Rows are points. Examples show where two turns around zero, p and q, send a point. Where does a point land after both, in the order given? Backwards means that the second turn is done in reverse. Each puzzle has new turns, and all numbers are rounded.
(in the rows, 128 means zero)

Turn p:
[ 75 177 108] => [ 54 119 121]
[ 92  56 124] => [142 122 207]
[141 157 140] => [123 141  97]
[171 134 120] => [157 116  97]
[161 115 148] => [165 143 118]
Turn q:
[ 96 192 101] => [151 178  75]
[177  80 170] => [113  97 201]
[129 125 101] => [145 114 113]
[110 114 139] => [104 122 124]
Where do these land?
p, then q backwards: [164 174 131] => [ 84 142  92]
p, then q: [ 67 140 142] => [ 85 166 101]
p, then q: [ 81 130 148] => [ 98 167 113]
p, then q: [157  99  79] => [124  77 167]
q, then p: [173 139 102] => [174 137 103]
q, then p: [126  85 166] => [112 161 172]

Turn p:
[182 164 120 189] => [144 135 180  57]
[ 89  52 126 104] => [145 104  52 163]
[148 112 105 108] => [104 103 113 116]
[151 161  93 138] => [ 98 142 146  89]
[ 85 163 177 112] => [139 160 157 189]
[109 110  90 122] => [111 138  87 119]
[132 135 185 124] => [156 114 163 162]
Turn q:
[ 65 112 161  96] => [199 121 154 152]
[121 159 130 134] => [133 150 133 105]
[190 168 125 108] => [ 95 176  79 126]
[140 134 156 144] => [113 150 147 139]
[ 94  57 118 109] => [158  61 133 163]
[159 138  78 177] => [ 69 110 121  82]
Where do these land?
q, then p: [113 151 143  79] => [103 120 159  86]
p, then q: [167  83 157 112] => [103  81 130 171]
p, then q: [ 89 137 149 174] => [ 94 176 106 113]
p, then q: [110 150  55  64] => [196  96 157  66]
p, then q: [123 112 118 173] => [121 142  82 130]
p, then q: [139 103 135 188] => [108 143  73 155]
p, then q: [155 159 139 105] => [147 133 166 151]

Turn p:
[135 136 117 164 122 116] => [142 101 109 144 114 125]
[141 124 106 119 117 150] => [144 139 128 126 128 159]
[132 142 140 112 200  66] => [132 156 126 106  96  43]
[101 106 114 110 133 145] => [107 149 152 134 116 148]
[154 140 158 174 114 144] => [127  98  77 139 155 131]
[105 142 113 107 117 143] => [134 141 159 145 139 141]
[128 106 149 109  91 130] => [110 109 146 101 150 149]
Turn q:
[126 138  98 122 100 127] => [153 132  98 119 118 140]
[182  99 175 113 119 132] => [112 109 141 199 110 115]
[153 144 126 157 167  85] => [ 67 163 120 127 136 137]
[101 175 137 110 141 146] => [144 151 149  93 109  96]
[104 111 125 116 115 130] => [142  99 126 115 129 129]
[128 138 144 119 113 163] => [160 131 149 140 116 117]
[138 113 128  92 113 149] => [155 107 117 149 123 104]
[100 133  87 155 150 132] => [132 146 121  89 167 143]
[120 101 133 169 133  87] => [ 85 112 131 122 142 171]
Where do these land?
q, then p backwards: [115 125 130 148  92 122] => [138 110  99 132 105 137]
q, then p: [141 146 130  92 126 114] => [147  98 151 126 115 130]
q, then p: [ 56 132 112 107 130 128] => [129 159 157  65 129 132]
q, then p backwards: [138 120 109 150 143 120] => [130 126 146 124 126 159]
p, then q backwards: [139  96 225 149 139 159] => [136  99  81 127 193  59]
p, then q backwards: [133 137 116 128 138 133] => [137 138 122 127 120 138]
q, then p: [144 142 118 150 126 144] => [146 135 110 145 144 121]
p, then q: [144 119 104  79 116 126] => [139 136 141 154  98  89]
q, then p backwards: [144 136 108 150 141 105] => [131 111 143 126 142 162]

Turn p:
[151 160 118 138 103 140 122 118 106] => [127 142 155 100 107 148 112 136 144]
[140 141 136 111 130 129 118 104 168] => [118 133 136 120 130 105 122 159  94]
[132 141 161  92 110 116 106 159  96] => [104 121 137 105 131 129  98  71 118]
[106 107  99 135 156 145  97 106 126] => [167 110 141 165 136 147 126 144 112]
[108  98 133 167 142 127 121 139 144] => [136 122 118 165 161 119 132 138 153]
[145 117 114 152 151 120 123 137 119] => [126 111 123 131 147 156 138 141 144]
[121 120 149 101 143 126 169 131 102] => [137 115 112 107 118 114 163  90 124]
[128 150 114 107 127 132 145 140 123] => [121 149 126 118 112 141 142 115 114]
[117 157  94 129 139 109 107  84 117] => [126 108 169 147  91 149 133 152 113]
[133  93 127 128  85 129 144 138 139] => [134 140  83 126 117 112 102 129 147]
[127 123 161 149 124 135 156 152 169] => [113 157 107 126 160  89 142 135 146]
Turn q:
[141  81 100 128 106 173 137 165 135] => [153 143 147 149 102  76 172 116 136]
[110 138 130 146 132 123  94 120 128] => [143 128 122 126 143 124  94 147 129]
[159 111 158 127 111 148 145 138 135] => [143 113 112 122  93 126 158 111 118]
[101 167 125 113 134 102 107 137 111] => [107 149 131 117 149 146 106 168 115]
[121 126 112 142 127 141 130 125  95] => [133 157 142 128 115 126 112 120 143]
[149 127 115 142 123 172 155 143 149] => [150 111 156 155  96 126 155 120 135]
[154 141 145  87 152 101 116  93 139] => [ 96 114  79 145 152 160 129 123 120]
[122 148 144 105 117  92 129  84 142] => [121 119 106 113 172 170 127 118 116]
[122 129 116 152 133  96 126 138 120] => [113 127 146 116 135 114 100 124 114]
[100 111 135 138 145 132 140 136 126] => [122 120 139 107 125 113 126 134 156]
Where do these land?
p, then q: [132  96 103 124 128 102 147 106 135] => [137 145 158 133 128  93 142 109 116]
q, then p: [153 128 156 121 138 101 138 135 118] => [153 128 125 148  96 133 119 110 124]
q, then p: [138 142 148 116 116  98 149 132 148] => [166 118 116 124 118 130 142 100 125]
q, then p: [139 135 113 117 120 174  86 103 125] => [112 151 139 115 145 163 129 172 154]
p, then q: [155 122 110 139 144 136 109 128 151] => [115 133 134 141  99 108 129 155 137]
q, then p: [120 125 142 120 121 186 123 142 117] => [ 99 167 104 103 122 129 119 145 140]
p, then q backwards: [134 114 144 161 119 103 128 123 141] => [109 115 127 123 169 131 117 132 140]
p, then q: [130 133 117 129 112 102 138 148 116] => [155 131 143 129 151 131 135 133 141]
p, then q: [ 31 127  95 138 148 161 143 143 125] => [155  88 162 131  87 175  82  77 107]
q, then p: [142 137 156 111 128 106 110 133 119] => [142 136 127 142 109 161 126 109 123]
q, then p backwards: [134 149 125 132 133 138 137 114 113] => [126 136 105 133 118 128 117 137 114]

Turn p:
[127 181 148 101 141 150 110 146 139 164 183] => [119 172 145 149 117 127  62 175 131 133 144]
[152 164 151 135 160 158 146 142 118 140 115] => [127 140 138 149 117 135 102 111  92 155 167]
[120 110  97 160 116 136 135  82 118  77 150] => [114 108 102  90 132  82 165 126 160 129 152]
[130 148 155  95 128 151 125 158 165 122 119] => [134 143 153 186 139 134 121 141 131 149 125]
[131 105 125 141 116 112 154  71  95 106 137] => [117 121 102  86 126 125 151  92 164 110 153]
[141 126 108 177 133  76 140 103 140  72 129] => [ 90  97  63 119 158 102 159 113 123 115 132]
[132 118 112 158 109 123 107  77 142 125 110] => [110  72 131 109 133 126 146 134 142 105 143]
[144 143 156  87 149 135 140 130 163 145 150] => [136 165 132 173 136 151 111 149 136 116 153]
[134  83  99 119 124 125 122 189 127 190 127] => [164 156 156 100 125 162 141 160  78 118  82]
[131 147 162 125  97 155 132 147 132 123 132] => [100 146 162 147 127 131 124 124 139 157 127]
[139 139 157 106 180 155  99 160 147 108 125] => [150 146 147 191 130  92 110 127 100 124 139]
[110 113  61  89  87 111 129 155  73 183  89] => [190 114 144  56 137 178 109 125 127 152  66]
[ 83 126 140 181 147 116 155  75 143  77 124] => [ 96  90  69 142  88  98 167 110 155 127 152]
[118  89 122 117 104  89  97 158  90 160 102] => [146 123 150  95 127 149 122 106 113 101  57]
Turn q:
[218 145 141 113 104 196  81 126 113 153 135] => [111  99 203 109 121 124 154 175  88 141  55]
[121 109 127 121 126 126 145  69 137 127 142] => [132 132 142 151 117 131 115 145 176 154 143]
[150  98 139 105 118  72 176 136 138  77  89] => [123 153 125 158  90  60 114  69 129 133 149]
[ 77 150 165  98 112 138 107 148 132 117 139] => [102 128 130 104 120 170 126  99 150  79 121]
[170  90 106 225 155  91 103 128 137 138 162] => [151  79  80 177 145 129  84 162  69 180 130]
[130 143 143 157  96 144 175 153 121 128 110] => [120 173 130 143 163 128 138  94 112 138 102]
[136 116 108 124  87 106 112 203 163 122 141] => [106 129  79 124  79 141 155  98  76 128 108]
[126 164 118 130 158 141 126  64 111 131 111] => [128 111 165 122 172 115 133 158 164 135 161]
[125 108 108 121 147 102 122 147 110 138 161] => [148 129  98 140 105 130 122 157 111 104 141]
[108 120  88 103 118 129  99 115  89 131 140] => [113 146 130 103 107 140 126 178 125 115 160]
[120 162 151 115 113 125 167 104 129 154 107] => [140 150 167 145 150 138 157 101 151 127 140]
[110 106 146 127 159 132 124 135 147 128  88] => [158 116 123  94 131 116 107  95 141 133 130]
[ 73 154 123 126 172 162 127 136 137 122 140] => [133 118  93  94 165 144 134 135 171  96 125]
Where do these land?
p, then q: [ 98 112 131 156 109 156 114 134 118 126 141] => [129 152 140 139 106 145 136  86 125 121 139]
q, then p: [118 120 123  89 120 167 134 162 148 164 155] => [143 117 146 141 162 157 148 114 136 185 142]
p, then q: [153 147 164 121 131 119 140 171 143 130 154] => [117 118 126 116 188 150 132 132 120 107 144]
q, then p: [ 80 120 118  97 104 141 133 150 134  95 158] => [137  98 121 139 140 116 133 163 167 177 117]
q, then p backwards: [110 117 115 136 142 148 147 178  94 153 148] => [136 101 102 107 156  89 137 156 132 148 157]
p, then q backwards: [169  70 100 102  59 112 117 100 136  85 104] => [115 219 147 121 163 181 146 119 152 146 102]
p, then q: [131 142  98 153 146 145 138 177 163 141  90] => [168 172 139 124 148 130 113 152  77 120 115]
p, then q: [145 186 160 136 161 104 142  47  82 118  92] => [101  94 115 130  84 167  92 204 173 171 142]
q, then p: [157 168 111 159 147 119 142  44 128 106 148] => [105 154  99 149  76 129 155 163  69  93 106]
q, then p: [174 181 155 134 118 118 109  71 130 121 115] => [102 155 124 152  62 133 158 107 121  85 122]
p, then q: [127  92 143 121 146 150 131 138 150 118 129] => [119 141 128 169 153 116 130 113 119 129 118]
p, then q: [120 116 121 123 166  88  79 161 109 152 105] => [ 99 130 164 102 127  82  90 134  92 134 149]
p, then q: [ 82  94 125 137 115  97 138 132 129 154 125] => [106 167 137  99 122 106 148 104 131 155 119]

Turn p:
[ 83 200 147 108 123  72 113 104 187 115 157 120] => [114 139 144 102 215 113 142  64 143 157 159  96]
[132  31  86 128 119  99 103 163 106 126 111 121] => [ 98 112 184 164  82 152 119 173 153  75 149 151]
[140 222 106 149 120 148  96 160 160 168 118 138] => [185 179 130 116 173  60 169 129 139 142 109 144]
[112 136 141 113 113 118 105 172  73 103 103 136] => [140 156 115 167 101 131 126 144 152 146 185 128]
[136  75 119  95  92 141 146  84  83 177 115 162] => [ 92  98 115 205  99 148 155 142  86 123  92 131]
[ 90 144 133 122 174 133 123 151  93  55 123 139] => [127 154 105  92  96 142 113 120 122 149 208 143]
[131 166 133 148 152 145  61 121 118 104 106 116] => [121 168 131 101 108  63 116 139 132 154 150 114]
[ 86  92 138 161  70 178  87 148 133 125 132 129] => [167 161 169 163  99 119 105 127  90  87 138  83]
[127  78 161 156 152 113 109 172  62 128 116 109] => [111 162 120 153  92 156  67 184 155 122 147 137]
[187 130 155  81 180 157 180  82 192 171 134 156] => [113  72  87 107 142 113 119  63 114 139  39 184]
[115 155  76 115 156 151 201 115 132 143 158  81] => [146 120 140  68 138 191 173 130 109 165  89 146]
[150 120 166 110  72 116 156  91 145 131  91 122] => [138  59 120 172 141 118 117 118 130 149 111  91]
[172 121 136 117  98 126 130  98 168 125 183 137] => [115 102 114 118 136 123 147  85 145  86  86  90]
[132 119  94 189 171  95 181 130 138 120 144 124] => [123 108 120  65 166 163 123 177 123  98 130 153]
Turn q:
[122  92  96 170 157 111  94 146 147 145 156 190] => [ 90 105 164 136  99  73 148 107  89 129  79 117]
[108 115 146 169 158 113 117 138  60 184 185  91] => [105  72 180 143 141 152  83 105 111 159 152  60]
[ 71  69 150 128  97 109 113 142  82  94 143 113] => [103 122 171  97  83 147  97 178 174 144 121  95]
[167  91 101  81  82 144 133  67 134 170 159 145] => [184 160  90  78 116 108 144 127  81 149 122  70]
[139 149 115 179 112 116 144 177 146  99 144  86] => [ 86 150 118 167 157 110  84 107 174 125 118 130]
[ 61 172 127  89  98 136 116 102 159 168  89 122] => [116  93  65  92 131 176 183 136 140  89 138 122]
[ 97 134 162 181 169 121 107 161 148  93 110  88] => [ 55 122 166 148 136 132 113 122 159 107 163 167]
[150 180 139 135 176  95 175 123 164  87 116 134] => [121 164 125 198 155 139 167 120 133 146 137 182]
[171 116 135  65 160  93  90 180 162  82 117 146] => [151 170 138 178  43 116 129 119 125  83 130 170]
[141 140  90 112 145 133 105 133 171 101 129 102] => [113 177 119 130 122 136 129  90 123  90 118 145]
[130 186 150  92  80 163 142  88  94 110 101 172] => [192 102  78  90 134 156 145 142 149 169 119 177]
[160 141 151 158 139 119 113  86 132 172 112  87] => [105 122 103 127 157 132 110 121  77 140 187 125]
[ 80 105 159 105  86 179 137 132 131 155 142 130] => [150  97 127  72 127 117 150 138 176 116 148  88]
[161  93  84  80  93 196 175  88  77 105 116 158] => [229 164 136  64 157 126 119 162 120 142  80 129]
[161 137 115 177 166  89 160 155 112 156 100 156] => [120  98 139 200 163 102 118 148  86 134 108 142]
Where do these land?
q, then p: [149  95  99 124  93 141 140  37 106 129 147 133] => [124 155 123 157 115 136 169 133 165 200  90 167]
q, then p: [118 143  48 124 145 142 151 150 184  83 124 149] => [150  74  99 101 158  91 126 139  97 175 180 152]
p, then q: [126 124 185 119 129  65 125  88 150 171 139  89] => [ 67 103 163 107 136 150 156 124  97  76 170 138]
q, then p backwards: [ 82 127 158 131 133  95 154 146  82  67 191 139] => [136 117 128  67 114 109 115 148 104 145 111  34]
q, then p: [149 123 109 168 111 101 103 169 145 123  65 124] => [121 151 147 134 131 112 134 148 125  97 213 137]
q, then p backwards: [101 164 112  46 164 143 104 134  98 135  92 106] => [112  76 104 129 113 146 197 179 133 112 173 140]
q, then p: [158 161 124 118 158 114 142  89 124 121 116 143] => [131 142  80 130 123 127 147 159 104 125 107 149]
q, then p: [104  96  90 129 179 141 114 170  97 166 161 128] => [113 105 126 132  93 127  54 137 133 162 137  79]
q, then p: [138 130 194 169 132 150  68 167 179  92 147 120] => [ 80 123 137 147 195 132 143  72 104  83 155  82]
p, then q: [162 105 204 184  99 138 140 151 112 118 132  70] => [ 97 154  96 111 105 113  62  92 116  55 152 150]
q, then p: [163 106 140 112  72 148 144 122 115 145 176 158] => [106 104 154 143 146 117 152 147 190 141  81 127]
q, then p: [115  74 116 132 141 119 173 106 118 133  99 155] => [162 140 105 140 130 156  96 144 171 149 140 163]
q, then p: [ 98 216  85 108 107 168 104 135 152 182  76 149] => [102  53 139  93  53 140 164 140  82 106 160 171]
